Each row is a point. Each table stands for the endless flat space through its points: a line for two points, a plane for three, and so on. The two share one point or none. Which?

First (2 x 3):
[[-20   8  -3]
 [-16  -2  11]]
Second, 2 rows:
[[  6 -19  22]
 [-22 -11  14]]
They share: no point

First, 3 rows:
[[ 12 -19 -35  -8]
 [ 10 -21 -33 -12]
 [-17   8   1 -24]]
Second, 2 rows:
[[ -9   4 -21 -23]
 [  6 -17  -3  -2]]
They share: [ -4  -3 -15 -16]

First, 3 rows:
[[-35  34 -17   5  -9  33]
 [-55  19 -42  30  -4   3]
 [-19  27  -6   2   2  39]]
Second:
[[-13  14  26  24  11  32]
 [-17   0  -7   5  -6   0]
 [-13 -29 -39  51  38  27]
 [-37  37 -27  27  26  45]]
They share: [-25  13 -18  18  11  21]

First, 6 rows:
[[ 20  -2 -37 -19 -30  -7  26 -41]
 [ -4 -49  20  29  30 -16   0   9]
 [  1  -3  -8 -23  -3  -3   2 -33]
 [ 21 -14 -14 -18 -21 -20  -7 -44]
 [-35 -17  19 -16  42 -21  -1 -16]
 [  1  -8  10 -21  20  23   7   6]]
Second, 3 rows:
[[  5 -25  13 -10  21 -13  11 -34]
 [-10   0 -17  -5   1  -8 -24  -9]
 [  7 -39  17  -8   1 -11  -3   0]]
They share: [  1 -21   5  -8  10 -11  -3 -18]

First:
[[-39   5  -1  15  38  13  -2  22  -9]
 [-25  -1 -14   5  25  23 -20   0   0]
 [-35   4  20 -18  -5  -5  -7 -11  10]
 [-31  -6   8 -20  -1   3 -17 -21  14]]
Second, 2 rows:
[[-27  13   0   6  13  13 -16   2  -2]
 [-23   9   2  -6   5  13 -10   2   2]]
They share: [-25  11   1   0   9  13 -13   2   0]

First (3 x 11):
[[ 18  30  40  30  10  -8 -19  15  -8 -34 -23]
 [ 12  24  25  12  16   1  -1  27 -29 -22 -20]
 [ 40   4  47   0  -4  11   3  -9   1 -42 -18]]
Second (6 x 11):
[[  5  12  16  30  -5 -19 -15  26 -63 -46   6]
 [ 17  12  32  15  19  38   3  25 -10   7 -21]
 [ 28  34  35 -14   5 -20  15   7   9 -27 -56]
 [ 23  12  87 -12   6  24  37   1 -47 -40   1]
 [ 10  12  24  18  10  18  -2  28  -7   5 -31]
 [ 12  22  15   0  -1 -46  -3  19 -49 -67 -16]]
They share: [ 18  18  28   6  12   5   3  20 -25 -25 -19]

First (5 x 12):
[[  8  17 -54  22 -32  -6   2  18  -4 -23 -44  24]
 [-65  60 -11  15  -3  25  -4  40  12  -6  -6   0]
 [  1  18 -53  13 -17 -19 -17  35 -25 -36 -44  15]
 [-27  34 -29  10  -6  -3 -17  41 -17 -21 -27   6]
 [-23  14   3  24 -12  15   4   6  -4   9 -15 -23]]
Second (5 x 12):
[[-21  44 -38  13  -1   2 -20   1  -5  -6 -21 -23]
 [-31   6 -66  19 -19  -8 -24  43  33  14 -47   1]
 [-13  28   2  45 -35  43  10  -5 -27 -22 -14  15]
 [-17  54  24  -1 -27  28  28 -23 -43 -24 -17 -25]
 [-13  38   4  49 -31  39  10   1 -31 -42   0  21]]
They share: no point

First:
[[-14  -5  42 -10   0 -18 -19 -17   1 -19  21 -22  -4  23]
 [-32 -61 -16  49 -24 -13  11  40 -23  10 -12   7 -20   2]
 [ 12 -54 -18  17 -38  25  20  40 -40   8   9 -25 -31  17]
 [  2 -33  12   7 -12  -1 -23   8 -33 -30  24  -7 -14  20]
 [ -8 -54  -8   2 -18 -10  40  45 -10  33  44 -10  -1  42]]
Second:
[[-12 -33  20  28  -6 -11 -12 -19 -23 -33  -2   3   0  32]
 [-15  -7  16   9 -20 -26 -16  -2 -12   0  -2 -12  -3  -1]
 [-26 -17  12  32 -10 -11   0  21  -3   9   6 -13 -32   4]
 [-21 -16  17  42  -3 -25 -16 -13 -16 -20  -1  12  -5  20]
 [ -6 -25  18   3 -16  -6 -10  -6 -20 -19   0 -18  -1  17]]
They share: [-15 -27  16  13 -16  -6  -3   7 -12  -5   2 -19 -17  12]

First:
[[  0  23  19   1  -8   3  23 -14 -18  29   1  13 -51  -3 -45  27  14   8]
 [ 23  34  29   7  -4   4  26 -23  -5  32 -12  23 -32  22 -46  26  18  -9]
 [  4 -11  15  -4 -32  -6  21  26 -17  -3  12 -13 -24   9  -3 -21  -6  25]
 [  9   0  17   0 -24   0  24  15 -13   5   7  -5 -24  13 -13 -11   0  16]]
Second, 4 rows:
[[ 16  28   7  27 -16  26   3  15   4  38 -19   3 -31  21 -48 -37 -10  15]
 [ 27  10  37 -11 -16  -3  34 -15   2   9  10  -1 -33  23 -21  17   8 -11]
 [ 15  11  27   2 -21 -22  23   1 -33   8 -14  30  -8  15 -17  27  19  11]
 [ 33  12  37  -9 -16  13  30 -15  20  15  14 -15 -45  25 -29   1  -4 -17]]
They share: [ 19  16  25   3 -16  -1  24  -3  -8  17  -4   9 -25  21 -27   5   8   3]

First (4 x 20):
[[-33   4 -35  -2  26  20  -6   4 -34  30 -31  -7  14  -6  10   7 -55  11
   13  31]
 [-41 -16 -39  -6  26  40  14  -4  -6  58 -27 -31  -2 -10  26  -5 -35  -5
   41  15]
 [-17  23 -11 -28  32   5  21 -20 -10 -26  13  36  -6  30 -31 -38 -30  22
   -5  33]
 [ -4  28 -27   6  22  10  31  -7   7  16  -1   0  15  -6 -17 -16 -25   8
   32  34]]
Second (5 x 20):
[[-42   3 -19   5  47   4  36   5  11  42 -11  -5  -3   6 -31   2 -44  13
   24  18]
 [-11  19 -17 -21  25  16  19 -10   0  18 -21  -5   1  24   1 -22 -15  10
   34   6]
 [-46 -24 -38 -13  26  24  49 -11   6  21  18   4  -4 -25 -33 -23 -30   1
    2  39]
 [-40  -3 -29  -7  39  38  28 -13   9  28   1  -9 -17   0   1 -24 -34   1
   28  28]
 [-29  28 -17 -14  56  56  21   0  18   9 -30 -26 -31  17   6 -23 -16   7
   31   8]]
They share: [-27   2 -26 -15  28  26  26 -14   3  23  -4  -4  -6   7  -1 -25 -25   4
  28  21]
